Each wall is flat, endless, passes through zero and stands at right angles to its row. A trip goes straight from one point to another. List the walls that it crosses, first one first.

Walls:
(1): [-.12 .09 -.06]
(2): [-.08 .06 .53]
(3): [-.43 .41 -.36]
(4): [.58 .38 -.18]
(5): [-.17 -.01 .14]
(6): [.18 .33 -.11]
(7): [-.42 .02 .25]
(8): [-.83 .49 -.54]
Trips:
[.02 -.02 .56] to [.45 .12 -.03] -> 4, 6, 7, 5, 2
[.04 .32 -.07] to [.18 .05 .15] -> 2, 8, 1, 3
[-.11 -.04 .27] to [-.65 .33 .02] -> 1, 8, 3
[.06 .12 .61] to [.21 -.50 .01] -> 7, 5, 2

Walls:
(1): [-.20 .20 -.81 .67 .17 .21 .16 -.04 .00]
(2): [.15 .23 .16 .06 .12 -.14 .02 -.15 -.27]
(3): [.61 .10 .34 .52 -.08 -.21 -.11 -.22 -.53]
(4): [.31 -.37 .07 -.11 -.17 -.28 -.15 .35 .28]
(5): [.04 .25 .17 -.51 -.02 -.08 -.05 .04 -.41]
(6): [.33 -.11 .04 -.28 .51 .05 .23 -.02 -.35]
(7): [-.48 .03 -.29 -.70 -.12 .07 -.10 -.32 .18]
(8): [.29 -.38 -.04 .47 -.41 -.01 -.22 .04 -.78]
Trips:
[-.19 -.23 .04 -.36 -.11 .45 -.13 .07 -.39] to [.14 -.15 -.43 -.04 -.07 .16 .01 -.28 -.16] -> 1, 5, 3
[-.07 -.18 .01 .11 .20 .28 .31 .37 -.23] to [-.49 -.09 .35 -.06 -.01 .63 -.34 -.05 .25] -> 8, 7, 6, 1
[-.22 -.44 .08 .13 .58 .48 -.03 .09 .19] to [-.02 .38 -.35 .13 -.62 .44 -.09 -.12 .22] -> 7, 6, 8

Walls:
(1): [-.08 .29 .12 .43 -.38 -.35 .33 .25 .83 -.36 -.04 -.01 -.16 .11 -.12 .13 .06 .03]
(2): [.28 .06 -.29 .80 .35 -.33 .24 -.06 .34 -.05 -.27 .29 .23 -.77 -.17 .26 -.09 -.46]
(3): [.22 .19 -.31 .61 -.18 .58 .18 -.45 -.25 -.22 .30 -.20 .32 -.49 -.32 .16 -.83 .22]
(4): [-.04 .56 -.01 .04 .14 .06 -.13 -.31 -.28 .00 -.13 -.14 -.13 .21 -.25 .44 -.22 .05]
(5): [-.26 .01 .22 -.40 .44 .69 -.27 .04 -.20 .03 .42 -.16 .37 .05 .28 .38 .05 .32]
(6): [.46 .18 -.31 -.17 -.10 -.33 -.23 -.06 -.15 .49 -.79 -.12 -.24 -.16 -.03 -.45 -.42 -.12]
(7): [.37 .12 -.36 -.44 -.36 -.01 .02 .26 .14 -.33 .11 -.28 .13 -.08 .04 .09 .63 -.38]
(8): [-.22 -.10 -.32 -.03 -.34 .13 -.02 .08 -.13 -.13 -.87 .08 -.55 -.22 -.27 .21 .43 .19]
(9): [-.19 -.06 -.32 .13 .65 -.63 -.02 -.03 -.46 .35 .02 .06 -.12 -.61 -.05 .03 -.20 .67]
(10): [.01 -.35 -.38 .01 .46 -.29 .32 -.37 .24 .30 .02 -.01 .47 .25 .45 .23 -.55 .18]
(11): [-.13 .19 .60 -.12 -.22 -.52 -.16 .35 -.03 .20 -.07 -.18 .03 -.42 .19 -.17 -.30 .30]
Trips:
[.25 -.08 -.04 -.11 -.22 .48 .05 .05 .07 -.20 -.04 -.82 .14 -.37 .58 -.27 -.12 .24] to [-.17 .05 -.05 -.02 -.23 -.44 .38 -.37 .65 -.16 -.36 -.39 .82 -.64 .37 -.53 -.32 .15] -> 1, 2, 5, 9
[-.11 .05 .16 -.06 .12 -.17 -.02 .36 .09 -.13 .14 .33 .05 .06 -.15 .00 .13 -.37] to [.14 -.18 .00 .14 .02 .17 -.01 -.25 -.55 .06 -.73 .53 -.14 .45 .33 -.04 -.05 .22] -> 11, 8, 7, 1, 6, 2, 4, 10, 9

Walls:
(1): [.32 -.18 -.22 .39 .15 -.42 -.66 .28 -.38 -.23 .03 .32 .46 -.02 -.11 -.24 -.05 -.29 .23 .08 -.24 .59 .31 -.25 .53 -.18 .03 -.33 -.13 -.21 .04 -.26]
(2): [-.04 -.35 -.15 -.25 -.21 -.53 .34 -.17 -.02 -.27 .13 -.13 .02 .35 -.02 .05 -.57 .03 .00 -.16 -.01 -.08 -.32 -.23 .23 .10 -.41 .21 -.30 -.14 -.18 .15]
(3): [.01 .02 .30 .08 .11 -.22 .59 -.47 .22 .12 .36 .07 -.46 .74 -.70 .35 -.14 .21 .18 -.09 .32 .02 -.37 -.13 -.18 .01 .06 -.05 -.10 -.13 .24 .04]
(4): [.19 .05 -.74 .36 -.20 -.05 .15 -.16 -.23 .07 -.12 -.45 -.21 -.30 -.12 -.10 .06 -.11 -.02 .17 .33 .45 .07 -.19 .14 -.20 .01 -.35 -.06 .04 .09 .18]
(5): [-.24 .23 -.24 -.14 -.08 .14 -.03 -.44 .37 -.30 .26 -.14 .23 -.05 .21 .17 .37 .19 -.07 .16 .40 -.33 -.31 -.44 -.07 -.12 -.24 .02 -.11 -.04 -.05 .03]
(6): [-.35 .39 -.03 -.32 .11 -.21 -.04 -.10 .07 .20 -.13 -.07 .05 .11 -.05 .17 .27 .07 .09 .09 .23 -.29 .05 -.20 -.03 -.08 .26 .19 -.21 -.33 -.16 .20]
(7): [.08 -.21 -.19 .24 .23 .12 .18 .25 .45 .00 -.28 .38 -.18 -.12 .23 .56 -.14 .27 .13 .30 .25 .25 .26 -.25 -.04 -.28 .08 -.11 .15 .25 -.24 .10]
(8): [.19 -.49 -.06 -.01 -.23 -.16 -.21 -.40 .29 .01 .50 -.08 -.04 .22 .17 .11 -.05 .29 -.16 .25 -.29 .08 .09 .04 -.32 .33 .10 -.27 -.18 -.23 .14 -.25]
(9): [.28 -.17 -.30 -.31 .44 -.68 -.06 -.38 -.22 -.18 -.16 -.18 -.22 -.19 -.09 .21 -.17 .48 .09 .14 -.15 .33 -.06 -.53 -.16 .32 .21 -.17 -.33 -.06 -.29 .08]
(10): [-.29 .18 .28 .55 -.56 -.20 .24 -.22 .44 .30 -.06 -.01 -.07 .63 -.03 -.13 .10 -.08 -.20 .32 -.24 .13 -.24 .10 .03 -.08 .17 .43 -.12 .39 -.12 .11]
(11): [.08 .03 -.33 .13 .17 .71 .17 .26 .55 .37 -.60 -.32 .03 -.09 -.30 .30 .31 .12 .24 -.01 .28 .02 .20 .04 -.34 .14 .15 -.37 .07 .76 -.48 -.34]
Trips:
[.11 .19 -.13 .04 -.15 .14 -.18 -.42 .43 .57 .21 -.32 -.31 .34 .17 -.17 .01 .17 .35 -.31 .27 -.13 -.03 .33 .20 .00 .19 -.08 .29 .35 -.16 .08] to [-.86 .00 -.24 -.03 -.08 .09 .06 -.41 -.37 .17 .04 .37 .25 .33 -.10 -.03 -.16 -.38 -.17 -.46 .07 -.24 -.36 .36 -.83 -.09 -.06 .04 .13 -.03 .07 -.12] -> 4, 2, 8, 11
[.29 -.19 .13 -.12 -.24 .29 .01 .47 -.05 .17 .20 .10 .18 .21 .25 .41 -.36 .35 .36 .34 -.04 -.34 .03 .27 .56 .14 -.02 -.21 .07 .23 -.03 -.20] to [.23 -.45 .16 .24 .65 -.23 .06 .29 -.07 -.19 .28 -.14 .31 .36 .26 -.32 .02 .20 .13 -.07 -.51 -.25 .42 .12 -.18 -.13 -.44 .21 -.50 -.50 .02 -.13] -> 11, 7, 9
[.39 .35 -.07 .53 -.11 .24 -.06 -.05 .32 .00 .01 -.41 .26 -.22 .39 -.44 .15 -.22 .25 -.12 -.22 -.25 .10 -.41 -.07 .62 .60 -.12 .03 -.39 -.20 -.08] to [.05 .39 -.05 -.10 -.30 .09 .35 -.05 .31 .06 -.09 .07 -.28 -.05 -.16 .22 .01 .14 .60 -.20 .34 -.22 .01 -.09 .23 -.19 .33 -.20 -.26 .06 -.37 .63] -> 1, 8, 7, 3, 2
